Each row is a point. Examples show where two turns around zero, p and q, send a point. Write where each new point lands after one turn and then the other. Backwards means that the second turn is done in reverse. Each puzzle has new turns, and all numbers are rounded.

Turn p:
[-1.09  0.55  0.57] -> [-0.45 -1.25  0.22]
[ 0.49 -1.30 -2.15] -> [ 1.09  1.24 -1.96]
[ 0.06  0.58 -1.36] -> [-0.69  0.45 -1.23]
[-0.73  0.13  0.20] -> [-0.08 -0.76 -0.04]
[1.26 0.03 2.75] -> [0.14 0.31 3.01]
Turn q:
[-0.31  0.85 -1.61] -> [-0.38 -0.17 -1.80]
[-0.66 -0.76  3.02] -> [0.01 1.51 2.80]
[ 0.91  0.60 -0.88] -> [ 0.77 -0.56 -1.02]
[ 0.06 -0.69 -0.53] -> [-0.40 -0.77  0.02]
Where do these land?
q, then p: [-1.16 -1.03  1.55] -> [-0.58 -1.55  1.44]
q, then p backwards: [-1.72  1.73 -0.93] -> [ 0.87  0.78 -2.34]
p, then q backwards: [1.03 0.19 1.14] -> [-0.37 -0.56  1.40]
p, then q backwards: [ 1.44 -0.09 -0.68] -> [-0.86  1.14  0.72]
q, then p: [-1.33  0.06 -1.46] -> [ 0.04 -1.06 -1.67]
q, then p: [ 1.74 -0.86  0.38] -> [1.27 0.96 1.17]

Turn p:
[ 2.27 -1.65 -0.46  0.11] -> [ 1.39 -1.99 -0.18 -1.48]
[-1.23  2.59  0.43 -0.52] -> [-1.33  2.61  0.28  0.17]
[ 0.93  1.70  2.49 -0.49] -> [-0.26  1.42  2.59 -1.18]
[-0.41 -1.92 -0.51  0.12] -> [ 0.12 -1.75 -0.56  0.85]
[-0.90  0.82 -0.26  1.01] -> [ 0.37  1.16 -0.39  0.97]
[-0.90 -0.58 -0.86  0.46] -> [ 0.06 -0.32 -0.97  1.02]
[ 0.26 -0.96 -0.83 -0.69] -> [-0.34 -1.14 -0.78 -0.37]
Turn q:
[-0.30 -0.58  1.69 -0.82] -> [ 0.40 -0.24  0.73 -1.79]
[0.66 1.19 1.58 0.16] -> [ 1.16  1.54  0.37 -0.72]
[-0.78  1.17 -0.82  0.98] -> [-1.10  1.18 -0.53  0.85]
[ 0.61  0.60 -1.26  2.54] -> [-0.44  1.12  0.59  2.64]
[-1.12 -1.57 -1.47 -1.13] -> [-1.33 -2.20 -0.73 -0.13]
[ 0.93 -0.81  0.28 -1.74] -> [ 1.31 -1.41 -0.44 -0.87]
Where do these land?
p, then q: [ 0.83 -0.30 -1.45 -0.29] -> [ 0.00 -1.32 -1.00  0.47]
q, then p: [ 1.77  1.23 -1.19 -0.35] -> [ 1.91  0.29 -1.29 -0.88]
q, then p: [ 0.92  1.57  0.20 -0.69] -> [ 0.42  0.67 -0.96 -1.51]
q, then p: [-1.12 -0.67  3.23 -0.35] -> [-2.66 -0.11  1.92 -1.22]
q, then p backwards: [-2.01 -0.90 -0.62 -0.07] -> [-0.50 -0.46  0.01 -2.19]
q, then p backwards: [-0.94 -1.41 -0.58 -0.09] -> [-0.23 -1.15  0.35 -1.32]
p, then q: [0.56 0.49 0.41 1.86] -> [1.79 0.77 0.09 0.61]

Turn p:
[ 1.24 -0.32  1.36  0.30 -0.49 -0.75] -> [ 0.44 -1.09  0.34  1.14  0.05 -1.27]
[-1.43 -0.34  0.92 -1.28  1.27 -1.49] -> [-0.09  2.45  0.64  0.68 -0.58 -1.13]
[-0.15 -0.32 -3.15  0.72 -0.69  0.32] -> [-1.60 -0.29 -1.90 -0.50  0.88  1.98]
[-0.33  1.29  1.31  0.71  0.58  1.09] -> [ 1.83 -0.15  1.21 -0.46 -0.31  0.60]
[ 0.78 -0.92 -1.84 -0.49 -1.79  1.50] -> [-1.69 -1.72 -1.47 -1.53 -0.24  0.41]
[ 1.79  0.01 -1.68  0.10  0.32 -0.68] -> [-1.06 -0.59 -0.53  0.14  2.20 -0.03]
[-0.30 -0.08  1.35  0.58 -1.41 -0.23] -> [ 0.98 -0.78 -0.46  0.81 -1.29 -0.44]
[ 0.55 -0.39  1.05  1.79  0.99  1.32] -> [ 0.45 -1.25  2.00  0.51 -0.19  1.19]
[-2.15  1.06  0.68 -2.42  1.22 -1.07] -> [ 0.73  3.39  0.17 -0.80 -0.53 -1.30]
Turn q:
[ 0.06  1.38  0.40 -1.98 -1.03 -0.15] -> [ 0.81 -0.14 -0.61 -1.41  0.29  1.99]
[-0.92  1.08  0.57 -0.16  1.36  1.47] -> [ 0.40  1.25 -1.57  1.33 -0.20  0.60]
[ 0.08 -1.73 -0.18 -1.52  0.31  0.29] -> [-0.45 -1.09 -0.35  0.32  1.97  0.03]
[-0.77  1.20  1.13 -0.12 -0.17 -1.89] -> [-0.68  1.33 -0.43 -2.02 -0.58  0.28]
[ 2.29  1.28  1.28  0.56  1.58 -0.90] -> [-0.09  2.70  2.02  0.12  0.34  0.79]
[ 0.32 -1.83 -0.23  0.43 -1.83  0.34] -> [-0.88 -2.35  0.83  0.16 -0.31 -0.21]
[-0.08 -0.61 -1.69  1.46  1.73  1.47] -> [ 0.99  0.19 -0.04  2.40  0.02 -1.93]
[-0.98 -0.77 -1.28  1.33 -1.97 -0.64] -> [-0.10 -1.90  0.16 -0.91 -1.55 -1.54]
Where do these land?
q, then p: [ 3.51 -0.63  1.51  0.68  0.87  0.02] -> [ 2.84  0.00  2.37  0.41 -1.49  0.40]
q, then p: [-1.54 -0.90 -0.07  0.97 -1.29  0.85] -> [-1.38 -0.21 -1.52  0.95 -1.05  0.49]
p, then q backwards: [ 1.69  0.54  0.30  0.45 -0.37 -1.14] -> [-0.05 -1.31 -1.35 -0.58  0.68  0.74]
p, then q: [-1.79  0.74 -0.52 -0.13  1.19 -1.45] -> [ 1.75  1.48  0.09  0.19 -1.34  0.68]
q, then p backwards: [-0.36  1.21  0.65 -0.57 -0.03  1.45] -> [-1.32  0.34 -0.56  1.35 -0.59 -0.29]
p, then q backwards: [-1.00 -0.15 -3.06  0.25  0.65 -0.22] -> [-0.49  0.31  2.66 -1.69  0.78 -0.15]
p, then q: [-0.51 -0.80  1.18 -1.65 -1.03  0.48] -> [-0.25 -1.06  0.15 -2.23 -0.17  0.29]

Turn p:
[ 1.94 -1.27  0.86  2.19  1.18  0.17 -1.91  0.16] -> [ 2.81  0.75  1.46 -1.67  0.69  0.02 -1.38 -0.53]
[-1.24  1.35 -1.39  0.48  1.43  0.49  1.75  0.16] -> [-0.17  0.11 -0.21  2.84  1.34 -0.19  0.95 -0.04]
[ 0.43 -1.00  1.06  1.07 -1.57 -1.49  0.65 -1.17] -> [-0.03 -1.92  0.94 -0.48 -1.49  0.38 -1.15 -1.21]
[ 0.05  0.28 -0.77  0.53 -0.42  1.95 -0.89  0.00] -> [ 0.41  1.63  0.94  0.36 -0.50  0.35  0.30  1.19]
[-1.23  1.52 -1.18  0.07  1.00 -0.21  0.69 -1.82] -> [-0.83  0.25  0.68  1.77  0.39 -0.58  1.82 -1.37]
[ 1.08 -0.16 -0.16 -0.30 -2.01 -0.42 -1.84  1.25] -> [ 0.22  0.62 -0.44 -1.53 -1.77 -1.22 -1.21  1.19]
[-1.83  0.51  1.59 -1.74 -1.13 -0.77  0.88  0.72] -> [-2.03 -2.20 -1.00 -0.51  0.01 -0.12  0.78  1.22]
[-1.09 -0.89 -1.83 -1.88 -0.35  0.29 -0.55  0.62] -> [-2.28  1.72 -0.94  0.02  0.20 -0.19 -0.57  0.56]
[ 1.90 -0.33  1.82 -0.42  1.86  0.00  1.23  0.08] -> [ 1.92 -0.96 -1.43 -0.80  1.12  1.55  0.47 -1.01]
Turn q:
[-0.33  0.45 -0.02  1.58  0.54  0.72 -0.66  0.17] -> [-0.04 -1.03  0.70  1.33 -0.04  0.58  0.34  0.55]
[ 2.11  0.27  1.86  0.43  1.20 -0.25  1.68  0.11] -> [ 2.05 -0.35 -1.80 -0.63  1.10  0.86  1.51  0.57]
[-0.03  0.69 -0.34  1.41  1.16  0.32  2.96  0.64] -> [-0.07 -0.49 -0.24 -0.90  0.96  0.61  1.45  2.95]
[-0.36 -1.21 -0.94  1.57 -1.51  0.29 -1.32  0.58] -> [-0.53 -0.22  0.17  2.04 -1.51 -1.31 -0.74  0.54]
[ 0.25 -0.77  0.02 -4.29 -1.62  0.04 -0.47  0.46] -> [-0.41  1.28 -1.21 -2.18 -0.09 -0.72 -2.99 -2.15]
[ 0.19  1.22 -0.22  0.74 -0.16  0.43 -0.94  0.08] -> [-0.14  0.10  0.43  1.39  0.30  0.96 -0.28  0.03]
[-1.03 -0.24 -0.06  0.64  1.32 -0.80 -1.31  0.30] -> [ 0.47 -0.83  1.84  0.58  0.36 -0.78  0.35 -0.48]
[-0.57 -0.02  0.05  1.59 -2.44  0.29  3.05 -1.38] -> [-0.90  1.42 -1.09 -0.68 -2.59  0.84  1.48  2.45]
[ 0.97 -0.91 -0.47 -2.45  0.64  0.41 -1.03 -1.43] -> [-1.11 -0.18 -1.07 -0.79  0.74 -0.50 -0.24 -2.79]
[-1.13  0.03  0.95  1.19  0.42  0.55 -1.15  0.28] -> [ 0.64 -1.36  1.26  0.86 -0.80  0.49 -0.07 -0.04]
[-0.05  0.50 -0.83 -2.41  0.45 -1.99 -0.81  0.18] -> [ 0.05  1.65  0.98 -1.02  1.60 -1.01 -0.80 -1.63]
Where do these land?
q, then p: [-1.67  0.99  0.73  0.22  0.09  1.40 -0.72 -1.83] -> [-0.88 -0.40  1.39 -0.23 -0.67  2.26  0.55  1.20]
p, then q backwards: [ 1.46 -0.45  1.12 -0.89 -0.19 -2.01  0.10  0.50] -> [ 0.53 -1.75  1.20 -1.64  0.21  1.02  0.37  0.17]
q, then p: [-0.17  0.79 -0.32  1.76  0.25 -0.83  2.00  2.35] -> [ 1.80 -0.40 -2.11 -0.20  1.29 -0.81 -1.13  1.62]
p, then q: [ 0.53 -1.68  1.23 -1.00 -0.34  0.29 -2.51  0.32] -> [-0.09  0.48  0.15 -1.60  1.08  0.63 -2.26 -1.66]
p, then q: [ 1.61  2.04 -1.82  1.31  1.44  0.07  0.10  1.81] -> [ 0.82  1.52 -0.60  2.37  2.16 -0.39  1.58  0.93]
q, then p: [-1.69 -0.65 -0.74 -0.53  0.92 -1.04  0.48  0.69] -> [-0.56 -1.45 -1.10 -1.56  0.70 -0.33  0.23 -0.22]
q, then p: [ 0.60  1.86 -1.84 -1.01 -1.12  1.43  0.30  0.74] -> [-0.32  1.53  1.19  0.21  1.66 -1.35  0.99  1.64]
p, then q: [-0.95 -2.27  0.28 -0.60 -0.27  1.15 -1.52 -1.70] -> [ 0.07 -0.81  0.85 -1.67 -0.62  2.38 -1.31 -1.06]
q, then p backwards: [-0.14  0.09  0.59  1.54 -0.95 -0.94  0.55 -2.21] -> [ 0.65  1.71 -0.55 -0.85 -0.70  1.50 -0.07 -1.61]
q, then p backwards: [ 0.42 -0.73  0.77 -0.81  0.17  0.48  1.22 -0.68] -> [ 0.89  0.03  1.00 -1.46 -0.04 -0.45 -0.20  0.03]

Turn p:
[ 1.89  0.53 -0.14 -0.26  0.43  0.36  0.00 -0.32  1.05] -> [-0.74 -0.45  1.23 -0.96 -0.40  0.27 -0.12 -1.40  0.28]
[-1.02 -0.45 -1.40  0.83 -1.13 -0.62 -1.97 -0.16  0.53] -> [ 0.68 -0.68 -2.53 -0.70  0.49 -0.89 -0.60 -0.39  0.60]
[-1.69 -1.41  0.54  0.16  0.70 -0.67 -2.37 -1.08 -0.53] -> [-0.94 -0.88 -2.87 -0.41 -0.17  0.43  0.18  1.53 -0.71]
[-0.52  0.37  0.04 -2.03 -0.05 -1.10 -0.25  1.59  0.77] -> [-1.04  1.44 -0.19  0.46 -1.36 -1.45 -0.66  0.26  1.03]
[ 1.50 -1.08  0.37 -0.78 -1.22  0.98  0.91 -0.34  0.84] -> [-0.23  0.12  1.77 -1.71  0.83 -0.56  0.75  0.23  0.72]
[-1.26 -1.41 -0.02  1.32  0.57 -1.67 -1.42  1.50 -0.16] -> [ 0.10 -1.08 -2.45  1.33 -0.89 -1.11  1.21  0.43  0.30]
[ 1.80  0.61  0.71 -1.32 -1.62 -0.18  0.27  0.40 -0.66] -> [ 0.87  1.49  1.34 -1.54 -1.22  0.02  0.34  0.04  0.63]
[ 0.05  0.73  1.29 -0.24 -0.75  0.48 -1.04  1.28  0.67] -> [ 0.23  0.13  0.27 -0.70 -1.32 -1.68 -0.38  0.09 -0.94]
[ 0.94  0.63 -0.47 -1.04  0.30 -0.18 -0.44  1.69 -0.72] -> [-0.18  1.63 -0.03  0.19 -1.28 -0.38  0.60 -1.19  0.05]
[-0.78  0.03 -0.71  1.52  1.15  2.82  3.03 -2.64 -1.06] -> [ 0.38 -0.57  1.82  1.20  3.91  2.54 -0.19  0.14 -1.72]
[-0.89  1.45 -0.22  1.84  1.62 -0.21  3.28 -1.93 -0.74] -> [ 0.87 -1.14  1.64  2.82  1.43  2.81 -1.11  0.23 -0.24]
Turn q:
[ 2.05 -0.53  0.25 -1.39  0.74 -0.56 -0.71  0.87  1.15] -> [ 0.03  0.18  0.53 -1.93  0.29 -1.28  1.50  1.36  0.18]
[-0.79  0.64 -1.74 -0.53  1.67  0.87  1.57 -1.06 -2.51] -> [ 0.81 -0.07  0.49 -0.17  1.74  0.33 -2.50 -1.74 -2.11]
[-0.36  1.80 -1.18  0.42  0.43 -0.08  2.12 -0.66 -0.19] -> [ 1.07  0.20  1.48 -0.38 -0.10  1.15 -1.57 -1.65  0.11]
[ 0.72 -1.56  1.67  0.22 -1.60  1.55 -1.09  1.44  2.08] -> [-0.12  0.52 -0.01  1.82 -0.91 -1.53  1.93  2.49  1.27]
[ 0.49 -0.11  1.55 -1.05 -1.81  0.07 -1.40 -0.65  0.61] -> [ 0.79 -0.07 -1.39  0.26 -0.74  0.71  1.73  1.77  0.04]
[-0.43  0.92 -1.69  1.08  1.93  0.05  0.01 -1.91 -0.75] -> [-0.22 -0.03 -0.13 -1.11 -0.83  0.06 -2.73 -1.35 -1.33]
[-0.30  1.29  0.34  1.00  1.97 -0.40  1.13 -0.49 -1.98] -> [-0.17  1.43 -0.55 -0.83  1.18  0.62 -2.02 -1.85  0.01]
[-1.76  0.86 -0.57  0.35 -0.72 -0.04 -0.78  1.71 -0.08] -> [ 0.23 -1.30 -0.59  1.17 -0.19 -0.70  0.59 -1.74  1.00]
[ 0.70 -1.67  0.42  0.78 -2.92 -0.56 -0.98  1.01  0.35] -> [-1.45  0.08  0.02  1.64 -1.01  0.32  2.93  0.70 -0.02]
[-0.31 -1.66  0.95 -0.89  0.30 -0.90  0.12 -0.25  1.33] -> [-0.98 -0.94  0.15 -0.47  0.56  0.32  0.15  2.02  0.84]
Where do these land?
q, then p backwards: [ 0.49  1.07 -1.67 -1.34  1.51  1.01 -0.35  0.84  0.87] -> [ 0.53  0.48  0.60  1.10 -2.24  0.96 -0.25  0.88  1.42]
p, then q backwards: [ 0.82 -0.81  1.38  1.16 -0.54  0.81  0.38  0.83  0.15] -> [ 0.91 -0.25 -1.34 -1.38 -0.64  0.25 -0.35  0.83  0.70]
q, then p: [-0.79  1.56 -0.62 -0.68  0.37 -1.24 -0.73 -2.35  1.08] -> [-0.62  1.58 -0.43 -2.60  1.03 -1.00  0.92 -0.10  0.35]
q, then p: [-0.01 -1.30 -1.09 -0.49  2.47  2.43 -0.38  0.90 -2.05] -> [-0.21 -0.30 -2.49  1.43 -2.33  2.45  0.56 -0.13  0.34]
q, then p: [-1.50  0.51  1.25 -0.87 -0.77 -1.70  1.06 -0.73  0.97] -> [-1.55 -0.41  0.87 -0.78  1.56 -1.76  0.55 -0.68 -0.82]
q, then p: [ 0.77 -0.17  0.97  0.99  1.36  1.95 -0.65  2.74 -2.41] -> [ 0.25 -1.17 -0.79  2.17 -1.40  2.61 -1.97 -1.14  1.11]
q, then p: [ 1.17 -0.44 -1.57 -1.32  0.94 -0.29 -1.03  1.29 -1.24] -> [-0.76  1.04 -0.08  1.12 -0.52  2.14  0.55  1.30  1.11]
q, then p backwards: [ 0.62 -1.84  0.62  1.38 -1.33 -1.52  1.57  0.05  1.31] -> [ 1.02 -0.92  0.99 -1.92  1.77 -0.87  1.84 -0.69 -0.12]
p, then q: [ 0.81  0.88 -0.36 -1.01 -0.27  1.03  0.38 -0.82 -1.03] -> [ 1.91  0.66 -1.03 -0.25  0.28 -0.22 -0.47  0.12 -0.15]
p, then q: [-1.50  0.50 -0.05 -0.72 -1.97 -0.33 -1.05 -1.06  1.34] -> [-0.14 -1.71 -0.68 -1.54 -0.27 -1.60  1.60 -0.07 -0.21]
p, then q: [ 0.42 -1.10  2.08  2.01 -0.55 -1.03  0.19 -1.05  0.49] -> [-1.29  0.32  1.42  1.03  1.47 -0.81  1.50  1.61 -0.03]
q, then p: [-1.31  1.14 -0.92  0.89 -1.23 -1.14  0.62 -0.65  0.50] -> [ 0.24 -0.79  0.32 -1.94  1.68 -0.39  0.04  0.74 -0.66]
